Rows are points. The window is the flat piece filled in between its corners: a triangle in 3 columns, a solid with four corners in 4, and so on. A path goes straight from each point to the next, and from the last back to the first. After which points does the path pass through the window?

Window (3 x 3)
[[ 45  57  40]
 [-59  14 -21]
 [-16   7 -24]]
Path:
(1): [-11  -1  21]
(2): [ 10  29 -22]
(3): [ 4 50  5]
(4): [-5  6 34]
(5): [-14   1  37]
(6): [-33  51 -41]
(7): [-44  40 -43]
(8): [-58 -14   7]
Through the window after points: 3, 5, 7

Window (4 x 4)
[[-58  34  -8  -9]
 [ 12 -26 -30  28]
 [ 68  -6  17   5]
 [-17 -14  70  52]]
Path:
(1): [ 26 -75  50  14]
(2): [ -1  -4 -10 -59]
(3): [ -8  16 -23  23]
(4): [-14  29 -32  37]
(5): [-51  -8  14 -36]
(6): [-34   0  22 -25]
(7): [-19  20 -11  51]
(8): [ 13   8 -21  41]
(9): [  5  -5  -6 -42]
(10): [-26 -47  28   4]
(11): [ 2  2 51 61]
(12): [49  4 -4 28]
Through the window after points: 4, 6, 10

Window (8 x 8)
[[-11 -50  29  -7  21 -36 -11  27]
 [-30  32 -23   8  11 -56  20  -1]
 [-17  12   5  -2 -16  12  -4   0]
 [ 40 -17 -22   0  25 -25  44  24]
 [  4  72 -33  34 -26 -46 -95  13]
 [ 68 -32  -5 -79  14   0  15 -25]
 [-19 -18 -62  -3  12 -13  31 -13]
 [ -9  14 -11  24 -68  -7 -20 -71]]
Path:
(1): [-19  -8 -43 -10 -24 -39  -5   5]
(2): [  0  25 -11  44  32 -12   7  -5]
(3): [ 33  -6  -9  -8  44  13 -29 -25]
(4): [ 23 -21 -14 -56 -21 -30  43   1]
(5): [ 11  13 -21 -12 -29 -37  23  -3]
(6): [  3  16 -28  16  28   1 -17 -22]
(7): [ 18  14 -11   7  21 -22  -5 -68]
(8): [  3 -19 -35  -8 -81 -20   2  17]
(9): [  0   0  -7 -35 -60 -48  35   7]
(10): [ -4  -9   0   2  -3   7  -6 -29]
(11): [  7  20 -11  33   4 -21 -34 -21]
(12): [-24   9 -11 -67 -36 -13   2  26]
Through the window after points: 3

Window (11 x 11)
[[ 26 -69  12 -19 -89 -91 -69 -36 -84 -44  22]
 [  4  -2   2   8 -34  83  23  11  10 -48  72]
 [ 16 -27 -19 -12 -29  56  64 -31 -38 -25 -20]
 [-14   3  -7  -4  28  42 -10 -36 -44 -67  30]
 [-74 -49 -15 -50 -36  57  24 -25  21 -35   8]
 [ 53 -18  -7 -53  16 -37  -3  -5  22   9 -13]
 [-25 -50   8 -30  -5  78  17  22 -19 -16   6]
 [ 50 -16 -44  26  24 -32  31  -2 -10  59  -5]
 [ 61 -46  35  26   3 -25   0 -28  42  46  -9]
 [ 11  17   9 -35   5  -4  32 -17  -9  61 -17]
 [ 14  -8  15  25 -16 -42  37  27  -6  -2 -25]]
Path:
(1): [ 20 -20  -7   2 -52   3  -8  -9 -29   6 -35]
(2): [  7 -49  12 -33 -12 -19  -9 -14 -32 -20  32]
(3): [ 25 -31  24 -14  14 -16  51 -20  -2 -24  49]
(4): [ 16 -22 -10   8 -41  16 -64   5   2  15 -12]
(5): [-19   3 -19   4 -23  81  25  -2  22  -8 -40]
(6): [ 22 -16  -1 -21  27  10  42 -10  -6   0  41]
(7): [  3 -50  11 -12   3  12  37  -1 -15   2  48]
(8): [ 12   4  -4 -21 -27  -1 -48   1  37 -17 -38]
Through the window after points: 1

Window (12 x 12)
[[-22  -4 -13  36  19 -44   4  -5  -3  37 -47 -39]
 [-30  40  36  59  -5  23   4  26 -13  43  30 -40]
 [-23  -2  -5 -80   1 -32 -20   8 -24  63  13  77]
 [ 17  45  -5  -5 -38  18 -22 -21 -43  16 -64  -7]
 [-87  36  11 -12 -25 -27 -38   6   1  35  16   9]
 [-34 -20  13  10 -29  76 -43  10  53  25  44   5]
 [-56  21  27 -14  -6  35   8 -18   6  15 -28 -15]
 [-52  32  22  14  22 -28   8 -15  10 -27 -14  42]
 [ -6 -17  45 -39 -34  21  -2  34  65 -14   2  47]
 [-53  -8  25  -9 -32 -11  12 -66   6  23  30 -26]
 [  1  18 -36 -26  33 -52  -5 -39  -3   8 -35 -69]
 [-42 -28 -19 -25 -34  29 -20 -32 -27 -40 -19 -70]]
Path:
(1): [-31  11  41 -18  20 -21 -41 -18  -2   3 -18 -10]
(2): [-34  21 -15  31 -52  47  25  17  30  45  35  26]
(3): [-51  10 -46 -12   6  -3  14 -11   3  23  11  12]
(4): [ -7  -5  91 -12 -36  -6 -33 -10  -1  38   2 -11]
(5): [-50 -13  79 -20 -16 -16 -63   8 -25  43  11   5]
(6): [ -4  45 -40  49 -11  47  37  -2  19   8  -1 -41]
(7): [-17  -7 -74  13 -22  31  16   2 -22 -18  11 -27]
(8): [-54  13  79 -10   0 -32 -34 -28   7  35 -33 -40]
Through the window after points: 3, 5, 7

Window (14 x 14)
[[  4  11 -61 -34   1  24  51  53  47 -15  11 -59  25  53]
 [ 68 -14  95  -6 -24   1 -23 -34 -35   3 -14  -9  35  17]
 [  0   0 -18  41  42  12 -26   4 -20 -53  -7 -56 -25 -36]
 [ -8 -51  11  34   1  -9  -3  20 -12  -9   2 -24 -44 -11]
 [ 63  14  26  39 -55  -8 -20 -36 -18  24 -18  -8   4   8]
 [ 16  10 -48 -24   8  30  77  17  71 -14  49  -7  37  -1]
 [ -1  -2 -10  25  41 -20 -21  30  25  20 -15 -17  15 -17]
 [-13  10 -58 -28  13  17  57  15 -16  13  26 -13  40  11]
 [-11  35 -21 -50   8  42  41   4  33   8  -6 -10 -13  11]
 [-13  18  30  40  -2 -24 -62  37 -28 -23  31 -22 -27 -31]
 [ 49   1  46  -4 -20 -53 -21 -62 -18 -19 -11  11   4  44]
 [ 59  17  54  36  13   5  -3 -24 -28   9   9  11  -8  56]
 [  5 -32 -18  28  12  20 -84  13  -8 -10  20  -2 -14 -13]
 [ 26  -9  -7  32  13  -7 -43  57 -32 -41 -21  18 -28 -36]]
Path:
(1): [-26  23  10   4  -7  18 -13  27  -5 -28 -19  -9 -16   7]
(2): [-13  22   3  12  13  25   0  33  19 -48 -20  22  43  39]
(3): [ 28  -5 -34   8   0  -8   3   5  -2  15  23 -30 -28 -23]
(4): [ 35 -18 -28 -16  24 -30  62  45   5  59  -5 -58 -24 -19]
(5): [-22  23  -3  23  -7  46 -34 -19  28 -78  42  38  51  17]
(6): [-10  10  43  29 -23 -17 -14  -9  32 -40  -1  35  46  10]
(7): [ 73 -24 -13  23  19   6 -34  13 -66  30   4 -61 -53 -10]
(8): [ 51 -10 -23   5  39  -3   3 -23   4   4  32 -39  -5 -25]
Through the window after points: 4, 8

Window (14 x 14)
[[-14  17   1 -18 -12   1  -4  -2  -7  22 -29   0   8   9]
 [-28   5   5 -20  22   2   6  34   4 -17  21  13 -27  42]
 [  1  25  -7  12   4 -32 -18  23   6  -9  -9 -23  24  43]
 [-19   2  32  12  33   0 -26 -31  28  18   5 -18 -36  -9]
 [ -3 -28 -30  18   2  32 -15  -7 -17  41  10 -16  21 -30]
 [-13   0 -18  14  21 -35  -2 -23  -9  -1  34  15  36 -47]
 [ 30   3  14  -5   4  24   7  -3  22   5  25  31  -4  -5]
 [-31   1 -47  -3  63  -7   9  -4 -16  -3 -11  28 -30  95]
 [ 24 -48  41  39  -7  19  11  23 -23 -31  -2 -24 -13   4]
 [ -5   2  30  -2  -3 -12 -16  39  42   5 -34  12  -5   2]
 [ -6 -18  21  11  22 -27  22  19  -3  21   3 -42  10  55]
 [-13   5 -26   0 -22   7  11   8  23  15 -13   8 -25   5]
 [ 26  -6   5 -27  33 -33  -6   5  17 -32  -2 -19   2  12]
 [ 47  21 -22  -8   9 -19   5  27 -27  42  -1 -11   3   1]]
Path:
(1): [  6  25   0  30  34   6  10  24   3 -21 -20 -23  -2 -17]
(2): [  4 -18  19 -17 -21 -18 -19  -2  16  32  19   7   5  10]
(3): [ -6  -7   4  10   0 -13 -12  11   5  14   1  11   3  16]
(4): [ -1  15   3  -7  25   3   9  10   8   4  -9 -10  -9  -3]
(5): [-13   1  16  28  27   8  33  38  15  19 -11 -17   1   0]
(6): [  9 -13 -24 -32 -26 -15 -47 -28  -1   0   8  16 -10  25]
(7): [  8 -19  -1 -23  13 -18 -18  -6  -9   8  -9  16 -13  13]
(8): [-16  48  12  54   8  34  31  31  47  19  19 -11   7   2]
Through the window after points: 5

Window (14 x 14)
[[ 12 -10  10  46   4 -12  -7 -17  22  24 -17  -7 -23   9]
 [-25  23  40  14  21 -34  -8 -11  10   0 -47  -8 -26 -24]
 [  6 -13 -27 -27   1  20  10  19  14 -19 -31  -5  16   5]
 [ 19  29   0  -5 -19  -4 -21  22  -4 -17  11   7   5 -18]
 [-10  -4  -2  -6  -8  33 -24  23 -10  -2  14 -11 -20 -17]
 [ 26 -12   0  54   9   3  -2  31 -25   3 -43 -19 -10  -3]
 [ 17 -30  -3 -10 -10  38  12  -7   1  -9  10   3  50 -10]
 [ 10 -12   7 -63  -3  -1 -28 -11  -4   4  -2  -9  27 -30]
 [-39  -3 -37   6  -6   6   6 -27 -25  28  32 -33  -3  -8]
 [ 30  -6  39 -26  26 -13  -2  19   1 -11   3   3   2  -4]
 [ -5  -2  28 -14 -39 -10   4  34  14   2  -6 -13 -33 -20]
 [ 30  49  22 -33 -15  20  -6  -1  -1  16  -4  11  11 -13]
 [ 36  16 -12 -14  -7  30  11   2  24  19  21   0  22 -43]
 [-16  35   9  20  10   5 -18  -1  11  -8  11 -95   6  -7]]
Path:
(1): [ 26 -12  -4 -22  -8   3  21 -18  -5 -20 -11 -10  -2 -26]
(2): [  6   1  10   2   0   8 -17  22  -3  13  -5   4   6  -8]
(3): [-14   2   2  12 -11  15 -18  48  -2  38 -15 -16  32 -39]
(4): [ 26   2   1 -20  -6  15   2 -22   3 -27  29 -14 -34  13]
(5): [ 16  -9   2  -6   0  11   4 -27   2 -32 -12 -21 -37  -4]
(6): [ -6   4   7   6  -2  -5 -14  22   5  18 -10  -9  13  -6]
(7): [-13  -8  34   2  25 -20 -13  44   3  23   0 -31  23   1]
(8): [ 17  13 -12  14 -31  20   4 -20  -6 -21 -33   7 -47 -31]
(9): [ -6 -13  -4  -1 -14   2  18 -15   2 -14   3 -15 -28 -18]
(10): [-11  15  -7   0  10  13 -25  17 -10  21  -3 -20  18  -5]
(11): [-10   0  -7  25   9 -13   7  23  20  20  34  -6  39  -3]
(12): [ 30   8  17 -29 -14  18  -8 -16 -12 -15 -34 -13 -19 -22]
Through the window after points: 7, 9
